Each row is a point. Two turns around zero, p and q, are shown by what they do to some points. Write where each new point lands after one turn and then the other. Backwards means that the second turn is done in reverse. Each puzzle has new turns, and all numbers are rounded.
(in the rows, 128 means zero)

Turn p:
[143 129] -> [139 118]
[147  98] -> [121  93]
[ 94 157] -> [124 172]
Turn q:
[94 98] -> [143  85]
[156 132] -> [135 156]
[134 154] -> [106 143]
Where do these land?
p, then q backwards: [130 165] -> [161 112]
p, then q: [124 150] -> [115 146]
p, then q: [136  80] -> [155  88]
q, then p backwards: [136 147] -> [107 128]
p, then q: [114  98] -> [128  95]

Turn p:
[116  87 140] -> [ 84 125 129]
[ 89 133 127] -> [121 140  91]
[137 124 162] -> [116 153 150]
[175 154 108] -> [172 108 159]
[102 122 133] -> [113 137 107]
[149 148  98] -> [162 104 132]
Turn q:
[146 165 169] -> [152 155 174]
[134 135 164] -> [156 130 152]
[112 111 114] -> [118 108 112]
[141 113 110] -> [126 135 102]
[107 116  84] -> [ 90 112 100]
Where do these land?
p, then q: [150 170 128] -> [152 169 130]
q, then p backwards: [146 157 150] -> [151 145 157]
q, then p: [ 89  95 122] -> [ 88  96 124]
p, then q: [113 129 115] -> [116 128 112]
p, then q backwards: [143  89 124] -> [ 90 143 120]

Turn p:
[116 156 149 139 158 103] -> [145 158 123 168 131 142]
[121 145 102 111 128 106] -> [117 152 126 114 129 157]
[140 149 147 139 113 187] -> [167  92 120 121  88 112]
[113 140  91 139 112 111] -> [106 127 103 118 133 163]
[155 118  85 136 139 157] -> [148  95 133  92 153 143]
[118  91  84 138 138 144] -> [109  87 146 113 157 149]
[120 129 178 126 141 107] -> [130 156 135 168 122 102]
[153 107 201 130 113 120] -> [133 143 124 152 121  52]
[115 117 114  93 111 116] -> [ 95 143 144 106 118 133]
Turn q:
[119 104 139 142 172 105] -> [110 141 133 118 111  78]
[107 120  84 156 170 142] -> [134 152  87 161 127  86]
[153  95 140 121 113 104] -> [139 109 138  92 100 127]
[122 114 161 102  93 130] -> [109  87 144 111 127 153]
[136 138 116 126 153 148] -> [139 141 117 132 154 113]
[141 149 162 144  88 143] -> [141 107 172 146 134 159]
[119 176  94 104 106 123] -> [124 159 105 135 142 182]
Where do these land?
q, then p: [132  96 163 148 114  98] -> [ 92 137 121 130 107  85]
p, then q backwards: [104 100 148 118 111 149] -> [106 102 159 147 129 118]
p, then q: [ 98 121 130 157 139 162] -> [146  91 130 138 104 102]
q, then p: [149 136  90 138 123  85] -> [145 136  99  87  96 133]
q, then p: [155 162 125 120 112 132] -> [171 121 140 123 118 120]
p, then q backwards: [125 158  98  90 125 132] -> [150 141 125 110 107  85]
q, then p: [ 96 142 152 156 121 111] -> [116 113 104 165 105 120]
p, then q backwards: [164 110 117  97 179 154] -> [191 143 168 132 132 140]
